Each row is a point. Each copy is the shape, with its points in the same order, stretched, turned, moved and blurred by noise. Say if it was mirrored as well.

Shape:
0:   2  -3
1:  10  17
2:  31 -21
3:  13   5
4:  -9   3
5:  30  22
6:  40  37
7: -27  -6
Copy 1 (8 x 2):
0:   4  -7
1:   7  10
2:  29 -19
3:  12   0
4:  -9  -3
5:  23  14
6:  31  29
7: -22 -10
Copy 1 is: only turned
Copy 2 (8 x 2):
0:   8   4
1: -16  17
2:  33  27
3:   1  21
4:  -2  -4
5: -15  38
6: -31  60
7:  -4 -27
Copy 2 is: only turned
Copy 3:
0:  -6  -4
1:  15  -2
2: -11 -30
3:   5  -9
4:  -5   7
5:  22 -19
6:  43 -22
7: -18  22
Copy 3 is: only turned
Copy 4 (8 x 2):
0:   1   2
1:   0  24
2:  37  18
3:   6  10
4:  -2   1
5:   7  38
6:   3  52
7:  -7 -18
Copy 4 is: only turned

Shape (7 x 4):
0:  27  -4  22 -27
1:  13  12  42 -12
2:  34   3  32  -2
3:  -5 -10  -3  17
4:  -1  15 -28  31
5:   1  14 -24  22
6: -10  20 -21  12
Copy 1, 7 rows:
0: -36  25  10  -3
1: -32  17  37   1
2: -43   5  21   5
3:  10  -7  -6 -15
4:  34  -2 -13  22
5:  29   1  -9  17
6:  36  14  -8  14
Copy 1 is: mirrored
Copy 2:
0:  14 -19  11 -16
1:  17 -10  32   6
2:  22 -22  17   7
3:  -5   5 -15  16
4:  12  22 -32  20
5:  16  19 -30  15
6:   9  26 -23   5
Copy 2 is: only turned
Copy 3 (7 x 4):
0:  17  32  -9 -25
1:   7  28  14 -38
2:  20  33  21 -15
3:   8 -15   3   9
4: -18 -19   6  41
5: -14 -15   3  34
6: -24 -13  -7  21
Copy 3 is: only turned
Copy 4 (7 x 4):
0:  -8 -48  15 -23
1:   3 -45  30   9
2:   3 -60   6  -4
3: -13  -7 -18  13
4:  22   6 -34  13
5:  20   4 -25   9
6:  23  16 -14   9
Copy 4 is: only turned

Shape, 13 rows:
0: -10  11 -14  -6  -7  13   2  25
1: -14 -15  22  12   6  -6 -13 -19
2:   4  15  -6   5 -13   7 -10  31
3:  25  19 -35   3   9 -22  17  13
4:  -3 -22   5  21 -17 -11  -2 -13
5:   6  30 -38   9  -4  -3  36  -4
6:  -7 -24   7   0   5  -6  15 -12
7: -13 -16   2   4  14   5 -16 -17
8:   4 -28  11  18   5  21 -10 -18
9:   0 -13  21  -9 -15   0 -17 -22
10:  -7 -37   0  -4  -9   4 -14 -12
11:   0  20 -48  12  -3 -18  13  -6
12:   7 -14  -3   0   3   7  -3 -26
Copy 1:
0:   3   6 -13   4   0   0  20  17
1: -26 -16   1  -7   0 -10 -23 -17
2:   8   7   8  13  -6   1   6  21
3:  24   4   9   5 -30   5  35 -18
4:  -9 -36  13  -5  -7  -9  -5   1
5:  15 -11 -14  18 -25  14  53 -14
6: -14 -21   1 -10   7 -17  13 -19
7:  -9 -15 -17 -15   2  -7 -20 -15
8:   4 -36  -4  -1  18 -11 -23 -11
9: -14 -13  11 -21  15  12 -13  -5
10:  -2 -29  -3 -33  15 -12 -11   2
11:  15 -13 -15  -2 -43  11  32  -7
12:   6 -24  -6 -16  10   7  -2 -20
Copy 1 is: only turned
Copy 2 (13 x 8):
0: -23  -6 -10   3 -20  14  -2   0
1:  12   0  35  14   6 -16   1   2
2: -17  20  -6  13 -17  12  -1   9
3: -11  10 -34  -3  21  10  30   3
4:   2  14  23  36   4 -10  22 -17
5: -42 -20 -19 -11  10  10  42   5
6:   9 -15  12  10   3 -16  17 -17
7:   8  -2  31  -4  11  -1  -8 -13
8:  17  15  40  -5  -7  -3   9 -22
9:  -1  15  31  20  -9 -36  -4  -7
10:  12  11  24  17   0 -18  -4 -37
11: -34  -3 -11   9  32  15  31  -2
12:   1   6  23  -4   6 -15   8 -16
Copy 2 is: only turned
Copy 3, 13 rows:
0:  -8  12  -1  -3   1  27  19   1
1:  -3 -27 -14   2  14 -18 -24 -10
2: -10  20  15  19   6  25  18  -3
3:  27  60   1  -2  -3  13  20 -23
4:  -8  -3   0   9 -19 -15  -3  -3
5:  30  38 -28   1 -34  41  19 -12
6:  -2  -2 -20 -14  -5 -16  -7   5
7:   2 -24  -7 -18  13 -10 -21  -4
8:  11 -38  13   2   2 -15 -16  22
9: -13 -10  -1  -1  -1  -7 -36   9
10: -17 -17  11 -20  -4 -23 -12  11
11:  18  38 -11 -12 -30  23  22 -36
12:  15 -11   3 -15  -7 -10 -22  11
Copy 3 is: mirrored
